Every row gives one point. Two turns around zero, p and q, are shown by what they do to some points. Where does a point land after both, in the order given? Backwards means that the second turn is done in reverse. Each puzzle has new turns, and all numbers are rounded.
(in the rows, 128 means zero)

Turn p:
[168 115] => [169 137]
[140  92] => [156 103]
[109 115] => [118 107]
[107 165] => [ 91 150]
[115 152] => [105 142]
Turn q:
[125 141] => [131 141]
[171 116] => [161  98]
[ 88 127] => [ 92 145]
Where do these land?
q, then p backwards: [124 173] => [163 156]
p, then q: [120  90] => [122  90]
p, then q: [140 121] => [140 122]

Turn p:
[157 126 120] => [158 126 132]
[101  79 111] => [110  79 102]
[113 143 164] => [100 143 155]
[141 163 117] => [144 163 123]
Turn q:
[124 104 127] => [122 106 120]
[116 147 117] => [124 150 118]
[168  89 115] => [166  85 123]
[104 171 153] => [100 170 151]
Where do these land?
q, then p: [132  97 125] => [133  98 121]
p, then q: [136 144 165] => [108 138 162]
p, then q backwards: [ 89 143 141] => [ 87 137 140]
p, then q: [155 128  81] => [181 126 115]

Turn p:
[139 128 102  77 118  82] => [150 134  90  95 155  86]
[140 144 117 162 114 145] => [135 142 120 162 115 152]
[138 129 120 139 161 185] => [135 100 148 141 141 183]
[137 139 133 144 148 103] => [127 153 144 138 148 118]
[ 83 116 145 155 136 132] => [ 76 124 146 136 115 131]
[158 119 137 123 140 139] => [156 116 148 131 134 131]
[168 121 127  78 101 164] => [187  94 112 101 108 139]
[ 94 150 143  99 141  90] => [101 156 129  81 142 108]
[ 95 107 127 174  93 111] => [ 85 134 114 166  95 105]
Turn q:
[121  91 116 142  91 115] => [108 101 121 138  84 136]
[168 140 162 174 130 115] => [157 139 182 161 115 123]
[103 122 140 107 142 156] => [117 115 120 113 163 148]
[182 189 138 103 124 130] => [189 163 148  89 131 104]
[ 88 140 142  96 159 123] => [ 96 131 124 107 176 115]
[102 127 102 136 126 137] => [107 141 104 132 124 145]
[132  87  97 137 124 120] => [122 106  97 155 104 126]
Where do these land?
q, then p: [113  83 148 188 141 122] => [ 84 122 159 174  92 139]
p, then q: [108 175 116  88 125 121] => [142 146  87  88 150 119]
p, then q: [146 145  93 118 100 109] => [149 159  98 138 110 110]
q, then p: [142 130 150 156 134 179] => [153 112 164 143 118 168]
p, then q: [128 150 140  93  90 146] => [153 119 104  87 103 128]
p, then q: [132 124 148 143 155 112] => [119 131 161 131 148 120]
q, then p: [141 137 124  84 124 119] => [147 124 114 108 152 101]
q, then p: [114  79 105 154 155 117] => [ 87 123 119 181 131 130]

Turn p:
[132 164 111 116 107 102 147 124] => [149 144 104  98 113 101 128 136]
[120 167 112 129 121 161 138 119] => [125 169 105 121 124 137 156 124]
[165  95 153 130 117 138  96 148] => [147 111 166 159 115 159 111 145]
[130  90 128 153 140 128 110 152] => [115 103 136 170 137 134 112 140]
[107 162 132  96 107 133 152  73] => [124 157 123  70 106 121 146  87]
[ 94 144 112 158  84 114 176 128] => [101 147 104 128  89  69 145 131]
[ 82 151 119  96 126 126 145 137] => [ 95 154 118  86 140 114 126 140]
[130 103 128 140 158 109  75 130] => [136 108 134 157 162 142  84 114]
[166 137 182 118 175 148 119 119] => [165 117 175 126 167 157 161 116]
[154  68 103 145 144 121 124 149] => [122  69 115 165 125 145 114 147]
Turn q:
[163  93 123 118 132 103 151 149] => [163  95 133  99 141 115 154 136]
[140 173 107 115 164  86 122 127] => [134 169 101 106 174 113 119 151]
[116  98 122 146 135 164 147 149] => [116  88 142 158 126 142 149 138]
[148 108 120 130 136  90 121 108] => [148 115 112 105 149 106 116 107]
[162 134 141 107 179 158  97 142] => [133 124 142 107 160 186 102 154]
[ 90 128 110 108 109 115 115 116] => [ 95 133 103 118 103 106 120 127]
[ 88 103 137 161  96 101 108 128] => [118 109 137 149 100  76 100 113]
[106 135 145 132 107 157 174 102] => [105 144 143 150 109 136 170  93]
[118 170  84 132 131 172 104 155] => [115 145  93 166 118 162 118 179]
[169 124 172 148  93 124 163  75] => [171 146 152 128 118 132 151  51]
[110 142 147 110 126 139 104 156] => [111 140 149 121 109 136 108 159]
Where do these land?
q, then p: [143 146 188 143 131 214 154 112] => [114 170 175 156 113 142 204  89]
p, then q: [ 95 139 118 149 122 113 152 168] => [122 135 126 132 141  76 126 163]
q, then p: [158 108 127 106  80 135  94 108] => [143 137 121 117  73 169 108 122]
p, then q: [118 125 102 106 126 136 145 116] => [105 123 105 120 111 132 143 135]
q, then p: [147 190 142 113 142 103 131 112] => [166 166 112  99 164 131 147 133]
p, then q: [115 112 110 131 135 100  80 110] => [123 117 103 130 136 142  73 114]
p, then q: [124 109 106 174 145 107 141 151] => [136  93 117 151 152  85 120 133]
q, then p: [127 116 151 132 123  96 133 105] => [147 117 137 102 131 120 115  99]
p, then q backwards: [124 106 108  98 147 147 120 170] => [122 132 110 108 169 158 109 154]

Turn p:
[155 134 136 115  76 149 140 162  91] => [152  99 108  92 101 160 124 123  85]
[155 148 119 154 109 135  95  91  97] => [153 160 146 121  94 134 104  84 126]
[101 147 168 124 160  94 112 120 153] => [100 144 172 144 138  94 160 146 124]
[100 161 139 141 165 121 141 110 129] => [104 155 148 168 146 132 145 123 118]
[147 113  94 129  95 109 133 186 107] => [158 104  75  95 138 109 118 121  96]
[149 138 140 174 113 158  75 110 123] => [154 166 161 121  91 128  78 129 123]
[161 118  94 119 119 154 145 175 124] => [161 119  78 100 145 153 119 145 121]
[103 136 119  90 139 106 119 117 144] => [ 90 131 134 112 146 114 152 119 146]
[165 110 118 114 120 153 111 154  92] => [173 111 126  89 137 151 110 121 121]
[126 117 153 133 155 111 167  76 177] => [111 130 138 185 109 121 167 148 177]
[ 88 130 131 127 134 134 141 109 166] => [ 79 133 128 151 127 126 128 147 147]
[ 86  83 125 116 151 112 156 127 133] => [103  83 123 158 162 113 130 132 150]
Turn q:
[106 139  98 109 134 138 121 131  36] => [ 91  68 124 145 106 158  95 141  76]
[125 141 132 137 142 153 127 142 164] => [131 150 132 136 149 143 127 136 164]
[122 125 102 143 113  83 133 141 159] => [103 147 104 128 124  82 149 131 142]
[119 120 114 154 133 148 148 120 136] => [126 113 125 148 136 138 151 117 151]
[152 140 142 152 139  63 116 142 151] => [139 159 112 131 153  61 120 135 119]
[157  94 120 148 140 142 140 121 103] => [161  82 123 136 128 127 145 136 127]
[140 138 105 158 107 133  85 137 133] => [136 135 107 157  97 113 101 136 154]
[ 95 123 100  78 144 126 111 118 118] => [ 89 114 106  87 123 154 107 122 120]
[148 140  97 121 123 146 152 119 160] => [133 149  97 133 127 153 163 137 142]
[103 113 187  61 120 147 146 139  97] => [118 123 199  76 125 164 124 132  91]
[141 136 211 146 113 130 129  99 151] => [179 169 180 131 141 117 127  86 123]
Where do these land?
q, then p: [ 76 123 114 144 151 150 134 103  99] => [111 110 153 158 130 130  85 129 169]
q, then p: [154  76 145 123  95  99 119 139 158] => [128 111 105 101 102 108 192 127 126]
p, then q: [144 152 147 114 130 133 135  98  96] => [154 131 152 141 123 158 148 104 117]
p, then q: [160  95 137 100 179 145 139  75 127] => [177 163 143 124 163 139 164 122 176]
q, then p: [105 143 120 137  99 114 154 184 159] => [ 84 133 114 154 134 108 148 156  80]
p, then q: [ 91 142 135 141 175 134 121 156  88] => [144  89 140 142 175 132  86 120 111]
p, then q backwards: [124 148 154 155 152 145 135 125 161] => [141 165 130 133 108 140 138 168 130]
q, then p: [122 147 116 116 116 174 112 122 131] => [118 146 126 114 108 153  94 149 129]
p, then q backwards: [148 139 128 117 103 131 122 127 110] => [133 114 132 104 115 131 124 103 125]
p, then q: [100 149 115  94 108  71  94 137 141] => [ 76 134 121  91 141 117 139  99  81]
p, then q backwards: [184  94  98 168 101 112 144 142 138] => [192 110 100 152 124 120  84 104 136]

Turn p:
[124 134  81 107 161 151 154 119 121 119 112] => [115 120  82 121 144 155 123  98 114  98 128]
[113 149 118 107 130 111 178 148  87 102 151] => [133 167  96 147 133  92 150 107  98  96 144]
[156  95 143  88  87 136 139 158 109 143 153] => [142 150 119 109  96 123 144 189  98 120 150]
[128 108 139 104 140  92  91  98 142 162 113] => [140  87 168  93 113 127 110 121 103 139 109]
[118 136 130 159 130 129 169 156 170 119 159] => [121 116 105 161 140  97 164 146 167 114 114]
[157 104 141 142 163 134 109 110 155 106 123] => [145  81 142 152 136 151 102 135 144 124 142]
[ 96 152 135 164 136 107 110  98 132 102  95] => [121 128 160 149 130 129 117  67 155 145 118]
[ 97 121 110 152  99 131 149 159 156  95 151] => [109 130  91 155 102 100 158 129 167 138 136]
[109 159 140 123 145  87  95 149 105 122  94] => [119 152 156 130 120  97  77  95 118 124 108]
[109 106 128  88 162 154  99 102 119 166 138] => [ 95  90 140  85 148 142 118 134  84 133 144]
[127 122 154 144  86 164 116 106 123 173  85] => [107 153 172 101 119 184 145 146 138 151 108]
[165 101 110 175 118 153 144 130 121 172 167] => [143 123 100 145 157 154 159 183 117 170 107]
[164 177 135 111 109 116 110 129 126  84 123] => [173 163 132 115 130 114  96 113 161 113 154]
Turn q:
[121  99 135 133 128 104 121 136 144 147  91] => [ 98 108 132 106 125 107 124 100 124 152 129]
[ 97 121 157 128 125 118  76 114 109 135 105] => [118 130  98 100  99 152 107 104  96 151 130]
[ 90 121 142 124 148 140 176 113 141 163 152] => [110 106 128 121 162 170 159 149 161 149 129]
[101 128 104 150 109 134 149 127 153 149 166] => [114 119 129 175 134 148 148 127 165 141 144]
[177 110 146 110 113 138 102 135 105 126 115] => [162 124 131 100  94  97 139 128  99 119 133]
[146 117 145 130  96 127  96 109 102 138  98] => [127 119 113 111  82 120 141 110  90 123 120]
[114 109 109 114 145 130 143  99 153 137 156] => [107 133 116 128 154 138 150 140 152 123 165]
[105 133 129 168 144 157 172 109 162 122 128] => [119 103 129 145 174 160 141 104 162 104 114]
[130 118 151 150 133 100 155 114 136 122 162] => [124 140 160 140 158 150 158 118 115 138 139]
[179 183 108  91 131 149 103 186 149  70 146] => [191 172 164 137 110  91  67 152 158  87 133]
[118 119 101 170 184 136 158 119 135 164 167] => [131 139  98 151 193 132 169 124 165 156 122]
[133 144 150 127 112 115 117 144  99 150  88] => [124 120 131 109  93 120 120 126 107 148  85]
[158 194  81  81 116 119 118 139 128  65 117] => [128 179 147 145 105  96  70 170 130  64 118]
[124  96 134 115 107 125 105 148  78 106 100] => [138  99 116 122 106 108 101 138  69 137 132]
Where do these land?
q, then p: [ 87 167 136 134 142 113 173 116  96 134 149] => [ 66 148 122 145 149 155 107 141 140 109 106]
p, then q: [130 105 149 145 148 127 123 135 158  98 108] => [138 107 135 140 128 137 127  78 123 129 153]
p, then q backwards: [171 151 161 139 110 148  91  96 137 122 112] => [118 147 168 107 149 136 137 161 165 117 166]
q, then p backwards: [115 152  75 118 165 119 179  90 111 140 120] => [120 150 128 150 147 176 165 180 138 166 145]
p, then q: [173  90 146 149  81 128 127 164 136 134 129] => [158 104 167 154  92  99 118 115 155 145 102]
p, then q: [167 100 155  91 110 124 110 139 144 113 146] => [168 131 170 142 103 107 125 137 120 145 159]
p, then q: [148  68 179 124 108 157  92 146 142 155 117] => [177  75 156 127  93 141 102 128 138 176 136]
p, then q backwards: [118 157 108 140 135 146 127 107 155 135 160] => [122 100 123 139 169 143 145 126 146 154 124]
q, then p: [ 66 122  88 121 116 129 154 130  91 103 124] => [ 75 126 102 166 120 127  96 137 118 173 119]
p, then q: [108 157 104 132 139  83 118  97 134 145 127] => [ 89 139 114  84 128 117 156 128 107 116 125]
p, then q: [149 125 144 106 115 142 110 177 155 134  98] => [138 120 151 131  91 123  71 116 138 128 146]
q, then p backwards: [104 142  91 138 166 120 133 139  77 123 146] => [158 133 105 167 145 139 132 166  97 146 155]
